Each row of a before or after table is a point. One or more steps were done to the points. Then noise was added and the rows were shuffled. The steps act on columns, c1 being the first. Write out the steps. A step turns or swaps two columns, mirrors them in a line or flattens them onto one, adds a multiple of one to another, or multiplies or shifts one. Angles are multiples of 10 degrees, from the lower column toward the higher: turns from -170 to 170, lines from 10 to 170 but not 90. Use the fewest steps. Two steps may share a column if one is a turn and the other turns, adds or multiplies; they go together, in the order done. Otherwise the lowest column goes first.

Before (13 x 2):
[[  6 -41]
 [ 37  27]
 [-21 -33]
 [ -7 -22]
 [-15  27]
 [ 46  39]
 [ -1 -11]
 [-13 -20]
 [-36 -10]
 [ -1  -6]
 [ -1 -15]
 [ 28   5]
 [ 30 -31]]
After:
[[-21  -5]
 [-21  -9]
 [ -3  -3]
 [ 46  -8]
 [-38  -7]
 [-27 -30]
 [-14 -10]
 [ 22 -21]
 [ -9  -6]
 [ -3 -43]
 [ 59 -11]
 [ 12  28]
 [-32  22]]
Steps: turn c1 and c2 by -50 degrees

Before, 9 rows:
[[  1   7   6  -4]
 [  9  -7   8  10]
 [-11  19  24 -13]
 [ -3  20  19   6]
 [  0   6   9   2]
 [ 20  -3   4   5]
 [ 10   6  -8   3]
 [  3  -3   2   2]
 [  5   0   3   6]]
After, 9 rows:
[[ -4  -3  22  13]
 [ -2   6  23  -1]
 [  3   9 -21   7]
 [  5   6  10  19]
 [  4   4  15  -3]
 [  8  12  59 -22]
 [ -3   3   8   8]
 [ -7  20  47  -7]
 [  1   0   4   3]]
Steps: turn c1 and c4 by 60 degrees; turn c2 and c4 by -20 degrees; multiply c3 by 2.5

Before, 12 rows:
[[-23  13 -26  10   5   8  -4  12]
 [ 13 -13 -23 -20  -4  -5  27   5]
 [-59  16  38  15  20  28 -12  -9]
 [-20 -12  -5   2  48  -3 -13   3]
 [  2  -4   0  23 -20 -24   3  -8]
 [-17 -32 -17  17 -28 -19  -3  12]
 [-41  50  60  40  25  39 -10  22]
 [  6 -23 -22  28 -23  -9   0  19]
 [  2 -10  -5  -1 -23   4 -29   4]
 [-20 -23  13  17  47  35 -13  -3]
 [-24  14  29   1   7  -1  -4  37]
 [  5 -19 -19  24  -5 -22 -29  -8]]
After (12 x 8):
[[-17  -7   4  41  -7 -23  13 -26]
 [-24  -2  14 -17  -3  -5 -13  27]
 [ 63  61 -42  15  26  39 -20 -13]
 [ -5  -1 -20   6  50  -2  -4 -11]
 [-22 -15   6  33 -25  -8 -15  -3]
 [ 14 -10 -21  -5  44  36   2 -10]
 [-16 -23 -17  31 -32 -17 -11  -3]
 [ 39  24 -59  -6  20  27  11 -10]
 [ -4   3   4  -3 -25   6   1 -27]
 [  3   6   1  40 -17 -26   7   2]
 [-27  21 -21   5   7   7  -9  -9]
 [ 29  25 -22   2   7  -1 -37  -7]]
Steps: swap c1 and c3; shift c2 by 10; add -0.7 times c6 to c4; turn c7 and c8 by 100 degrees

Before (8 x 12):
[[ -1  18  31 -10  24  13  16  25   0 -18  14  18]
 [ 17 -11  23   0  -9  -1   6  -9   6  10  11   6]
 [-15  14  -3   1  -9  19   8  18  20  -2   9  15]
 [ 11  16   4 -10   2 -16   7 -14   0  19  -2  13]
 [  7  29  17   9   5  -4 -14 -23  16  27  10   2]
 [ -1  -7   3  10   7   1  -2 -21  -4   6   6   9]
 [-11 -20 -16 -33 -11 -40 -38  -4   9  18  -9 -19]
 [-19 -10  -9 -36  -2 -10 -17  14  23  -5 -36 -20]]
After:
[[ 15  -2 -14 -50  19 -40  39  -9 -21   9 -12   1]
 [ 20  -6   2  -9  21 -15 -12   0  12   0  -6  -7]
 [  8 -11  29 -14 -21  12 -27   1  15 -23   7  -8]
 [ 14  16  -8 -60  -6  -8  18   0 -29   3 -32 -10]
 [ -1 -31  18  17  27  -7 -10   0  -6  -2  -8 -14]
 [ -8   3   2  18   6   1   5   2  11  -4   5   1]
 [-15 -10  -3  -8   2  20 -15  -1   4   8   7 -25]
 [ 16   6  20   7   9  -1   0  -1   2   6  16  -8]]
Steps: multiply c4 by 1.6; turn c1 and c4 by 30 degrees; turn c2 and c7 by -140 degrees; turn c2 and c11 by 30 degrees; turn c5 and c10 by -90 degrees; multiply c8 by 0; turn c9 and c12 by -120 degrees

Before:
[[  4   6   9 -13   7  -4   9  -5   6   6  -2  12  -7 -17 -17 -13  29  -9]
 [  8  -4  -6  -5   6  -9  -2   3   3  15   6  60   2   5  -5 -13 -14  -5]
 [ 10   3  -9  -6   9  22 -16  10   8 -38   4   5  -5 -13   4  10 -15 -21]
 [ -2  -3   8  41   8  -9  -9  -8   2  21  -9 -10 -17  -6   6   6 -10  -3]
 [ -3 -27 -21  19   9   2  14   2   9   7  -1  -5   4  -6  -3   5 -10   3]
 [ 15   0   9   2 -13   6   8   8  -1  16 -11  13 -15  17   6  11  15 -34]
 [  0 -14   1  -9  -1  -8  -7   1  -6  20   5  -3  -1  14   5   5  -6   0]
 [ 36   3  12  -9  10  -1   3   6   9 -25   3 -10  -6  -1   7  -3 -13 -27]]
After (8 x 18):
[[ -7  -3   7  51   7  -8  -8  -8   1  20  15 -10 -11  -5   7 -10 -12  -4]
 [ -4 -14   1   1   2  -9  -7   1  -5  18  -4  -4  -2  13   4  -9  -6  -1]
 [  3   1  10  12  20   4   7   8   0  17   9  12   5  18   7  27  16 -44]
 [  3   2 -10   4  -1  22 -16  11   8 -38   3   6 -13 -15   4  46 -16 -27]
 [ 27   5  11   1  -2   1   4   6  10 -23   2 -12 -12  -1   7  18 -13 -36]
 [ 12   6  11  -4   2  -5   8  -5   5   7   5  11  -8 -16 -17 -12  28 -13]
 [ 14  -5  -6   5  -6 -10  -2   1   2  16  -3  57  -4   6  -5 -18 -14  -7]
 [ -5 -26 -21  29  -8   1  17   1  10   7   3  -4  -4  -6  -2   4  -9   5]]
Steps: turn c1 and c16 by 40 degrees; add 1.5 times c6 to c16; shift c4 by 10; turn c5 and c13 by 130 degrees; turn c11 and c13 by -150 degrees; multiply c18 by 1.3

Before:
[[  1  11  14  17 -21 -23  24   4   9  -6  11  -4 -20 -48  12   2  11  15
   -7  17  26  15  31  -5]
 [  8 -14   7   4   1   2  40   2   6  12  28  -2 -50  -7 -37  10   2  -6
  -12  26  10  -8  21   6]
 [-38  26   6  14  21  10 -39  25  -6   4   2 -14 -10   7  -7  12  -5 -37
   21 -22 -17   9 -34  -7]
 [ 13   7  -9  -7 -18 -31  17  -2  24  15  17  12 -15 -32 -18   5 -20 -35
   24  24  12 -13  25  18]
 [ 30 -10  11  15 -25  -9  18  12  -2 -11   2 -18 -16 -33 -29   3 -38   1
    5   9  28 -19   5 -16]
 [ 21 -27  31   5   0 -24   7  20  37 -22  22  20 -33 -23   0   0  -3   5
   15  18  12 -16   4   1]
 [  7 -32  13  14   3 -36  -5 -18  10  19  21 -19 -24  -4  -9  -4 -27  -6
    7  24  30  14  19  -2]
 [ 38   6   5  18 -10  -7  -2  16   4   9  41  16 -13 -12  -7  13 -30  17
   -4   9   6  12  20  19]
 [ -7  56  -6  -3  19  27 -37   6  22 -16  -8 -33 -27  35 -17  -5   9 -25
   46  -8  19  27 -38  17]
 [-16  36 -15 -16  10  18 -42 -38 -19 -17  -3 -12 -13  29  -1  -2  18 -15
   33 -26 -15  -1 -59  12]
 [  3  51  29  -4  29  29 -32 -23   0   0   4 -16  12  27 -28 -11  34 -26
   56 -27 -11  10 -18 -14]
 [ 11   2   8  16 -13  -2  24 -10  29 -10  39   3 -16   0  14  20 -30 -18
   -7  26  29 -19  24 -21]
 [ -5  40  -7 -16  22   4 -19  12  -5  13  -9 -32 -16  50  11   0  18 -17
   49 -59   1  -5 -27   2]
 [  7  -2 -19  18  15  -8  26   5  32   4  13  -3  -2 -14  -9 -29 -22  10
    0  21  -2  -5   7  -8]]
After (14 x 24):
[[  7  -8   8 -25   1   2  41   2  10  -1   3  13 -51 -10 -38  25   3  12
  -12  30   7 -10  19   9]
 [  8 -15  26 -12   3 -36  -5 -20  16 -20   1  19 -25  -5 -10  12 -28  25
    6  31  13  14  21  -4]
 [  8  -3  14 -24   2 -22   8  24  58  20   8 -22 -32 -20   0  17  -4  25
   14  24  27 -16   4  -3]
 [ 16 -18  -7 -33  27  31 -33 -25   0 -18  27   0  12  29 -27  -4  31 -57
   58 -12  27  12 -14 -14]
 [  8 -18  29 -12 -13   1  21  -6  44   1   2 -12 -15  -2  17  39 -27  -5
   -6  32   7 -17  24 -22]
 [  1  -9 -16 -43   8  18 -44 -38 -30 -10  12 -18 -15  31  -1  -2  19 -42
   32 -24 -16  -3 -60  11]
 [-35 -34 -18 -17  21  11 -35  25  -9 -13   7   5  -9   6  -8  11  -5 -32
   23 -25   4   9 -36  -6]
 [ -1  13  -5 -10  14  -7  21   5  49  -5  15   4  -4 -15 -10 -11 -21   4
    4  32 -19  -6   9  -6]
 [ 13 -15  19 -29  18  26 -36   7  34 -32   5 -15 -29  36 -18  -9   9 -61
   49 -10  -5  27 -33  18]
 [ 23 -12   2 -45  24   3 -21  12  -7 -31  21  14 -16  47  13  -5  17 -46
   48 -52  -5  -6 -28   1]
 [ -5 -30   9 -38 -16 -31  17  -1  37  14  -5  19 -16 -31 -19  13 -20 -13
   28  26  -8 -14  25  19]
 [-25  15  25 -18 -23 -27  22   3  15  -5  -4  -5 -21 -47  13   8  12  -6
   -7  19  13  16  34  -4]
 [ 15   0  28 -14 -27  -6  16  12  -3 -15  -4  -8 -14 -32 -28   0 -36   9
    4   8  11 -22   5 -19]
 [ 32  18   5 -13  -9  -5  -4  16   8  17  15  14 -14 -13  -9  36 -29  -1
   -3  20   2  13  22  17]]
Steps: add 0.5 times c14 to c1; turn c2 and c18 by -80 degrees; swap c3 and c21; shift c4 by -30; multiply c9 by 1.6; swap c10 and c12; turn c11 and c16 by 40 degrees; turn c11 and c20 by 30 degrees

Before:
[[  4   5  -6  -3   6  -4   8   1   5   2  60  -4  -1 -12  -8  -3   5   4
   -3   2  26  -8  11  16   3  11   7  -7  16   1  -6   1 -55   3   1 -14
    5  15 -12  17 -12   2  -5   3  -5   2   9 -17   5  13  -7   1  -7   6
  -11   2  -3  -8 -13   1  -6 -11   0   0]
 [  3   8  -6  -5   4   3  -9  -7  -5  -1  -9  16  -4  13   9  -7   4   0
   22   0  -1  -2  -3  -1 -11   4   1  -7   9  -6   4  -1  -3 -16  -9   4
   -3  14   0   2  -1  -3   8  -8   8   2   5   4   6   7  -2  -8  -8   9
    9   9   0  -9  -5  15   9  23   5 -10]
 [ -7   1  -1   6   8  -6  -7   6   1   5  -6   1   8  -5   0  12 -28 -12
   -6  12   1 -10   1   8  -4   7  -4  -1  -1   2  -5   5   5 -24  25  -8
    3  15  -5  -6  -2   0   5   3  -1  -2   0   3  -2   4  -2   5  -7   8
   10   4   8   4  -6   2   9   6   3  -7]
 [-14   7   9  -2   2   6  -3  -7   5   1  -3  -1  13  14  -6 -11   4  -9
    2  -2   1  10   8  -7   4   7  -6  -2  -5   5  -6   6  12   2 -10  -7
   -8   9  -6   6  -9  -6   4  -2   8   7   1   6 -13   5 -16   0 -11 -10
   14  -4  14  -4  -5   3   1 -10 -14   5]
 [  5  10  -7  12   1   5  -3  -7   1   9   3   5   4  -1   4  -5   3 -18
    4  -3  15  -1   1  12 -22 -10   5  13  -3   5   8   2   6  -2 -10   3
    7  11 -10   2  -2  -3   8  -3 -21 -11   2 -10   8   3  -2   2  -6   9
    1  10   6   1 -14   4  12 -13  -4  -6]
 [  9   4   9   4   9   7  17  -9   3   2  -8  -6   5  -5  -1  27   5   0
   -2  19   8  -8   8 -12   1   7   3  -6   6   5  -6  16  -2  -9  -8   0
    7   7  -4  19  -2  -3   0  -3   4   5   5 -22  -4   3 -17   1  -6  10
  -21  -2   4  -2 -12   0   4  -2 -14 -13]
 [  9   2  -4  -4  -5   6   2  -4 -11  -4  -6  -4   5 -11  -7  -6   5   3
   -4   3  -1   1  -1  -8 -10  11  14   5   6  -8  -7   5  -3  -4  -5  -2
    2   6   3 -11   0   2   4   7  -2   5  10   4   5   6  -1   1   8   1
   15   5  24   7   0   3  11   2   3 -25]
 [-14  22  17   6   4  -7  -9   6  -2   4   6  -3   1  -6 -10   0   5  -4
   -5   5   0   5   6 -15  -4   3  -7   0  -5   5   4   5   8   1  -7   3
    4   7  -5 -10   1  -6   7   2   1 -16   2   5   7  16   0   3  -5 -12
    0   2  -3   0   5   5 -16 -10   4  -1]
 [  9   3   7  -2  -4  -1  -9  -6   2   0  -9   3  -4  -8   0  -7  -5   0
    1   1   5   3   1  -5   5   8   0  -2   5   3  15   0   6  -9  -4   4
  -22   8 -10  -9  -6 -19   9   2  12 -12   5 -15   7  13  -4   1  28 -13
   13   2   2 -16 -15   2   5  -6   4  -5]]
After, 9 rows:
[[-14  21  17   6   3  -7 -18   6  -2   4   5  -3   1  -6 -10  -1   5  -4
   -5   6   1   5   6   1  -4   3  -7   4  -5   4   4   5   9   0  -7   3
    3   7  -6 -10   1  -5   7   2   1 -16   2   7   7  16   0   3  -5 -12
    0   2  -3   1   5   5 -16 -10   4  -1]
 [  5  11  -7  11   1   5   9  -7   1   9  -6   5   4  -1   4  -5   8 -19
    4  -3  15  -1   1   9 -22 -10   5  12  -3   4   8   2   6  -3 -10   3
    7  10 -10   2  -2  -3   8  -4 -21 -11   2  -8   8   3  -2   2  -6  10
    1  10   6   1 -14   4  12 -13  -3  -6]
 [  4   5  -6  -3   5  -4  17   1   5   2  50  -4   0 -12  -8  -3  19   5
   -3   2  26  -8  10   1   3  11   7  34  16   1  -6   0 -55   2   1 -14
    5  15 -12  17 -12   2  -5   3  -5   2   9 -14   5  13  -7   1  -7   6
  -11   2  -3  -8 -13   1  -7 -11   0   0]
 [  9   3  -4  -4  -5   7  -5  -4 -11  -4  -8  -4   5 -11  -7  -6  14   3
   -4   2  -1   1  -1  -6 -10  11  14   0   6  -5  -7   5  -3  -4  -5  -2
    2   6   3 -11   0   2   4   7  -2   5  10   5   5   6  -1   1   8   1
   15   5  24   7   0   3  11   2   3 -25]
 [ -7   1  -1   6   8  -6   4   6   1   6  -4   1   8  -5   0  12 -27 -12
   -6  12   1 -10   1  10  -4   7  -3  -5  -1   1  -5   5   5 -24  25  -9
    3  15  -5  -6  -2   1   5   3  -2  -2   0  -7  -1   4  -2   5  -7   8
   11   4   8   4  -6   2   9   6   3  -7]
 [  9   3   6  -2  -5  -1  -9  -6   2   0  -6   4  -4  -8   0  -7   5   0
    1   1   5   3   1   5   6   8   0  -7   5   2  15   0   6  -9  -4   4
  -22   8 -10  -9  -6 -18   9   2  12 -12   5 -16   7  13  -4   1  29 -13
   12   3   2 -16 -15   2   5  -5   4  -4]
 [  2   8  -6  -4   4   3  -5  -8  -5  -2  -2  16  -5  13   9  -7   7   0
   22   0  -1  -2  -3   7 -11   4   1 -11   9  -4   4  -1  -3 -16  -9   4
   -2  14   1   2  -2  -3   9  -8   8   2   5   5   6   7  -2  -8  -8   8
    9   9   0  -9  -5  15   9  23   5 -10]
 [  9   4   9   4   9   7  -2  -9   3   2  -2  -6   5  -5  -1  27  17   0
   -2  19   8  -8   8 -20   1   7   4 -10   6   3  -6  16  -2  -9  -8   0
    6   6  -4  20  -2  -3   0  -2   4   5   6 -19  -4   3 -17   1  -6  10
  -21  -2   4  -2 -12   0   4  -2 -14 -13]
 [-14   7   9  -2   2   6  -8  -7   5   1  -1  -1  12  14  -6 -11   3  -8
    2  -1   2  10   8  -1   4   7  -6  -4  -5   4  -5   6  12   3 -10  -7
   -8   9  -6   7  -9  -6   4  -3   8   7   1   8 -13   5 -16   0 -11 -10
   14  -4  14  -4  -5   3   0 -10 -14   6]]
Steps: turn c7 and c24 by -60 degrees; turn c11 and c28 by 40 degrees; turn c17 and c48 by 20 degrees; add 1 times c47 to c17; multiply c30 by 0.7
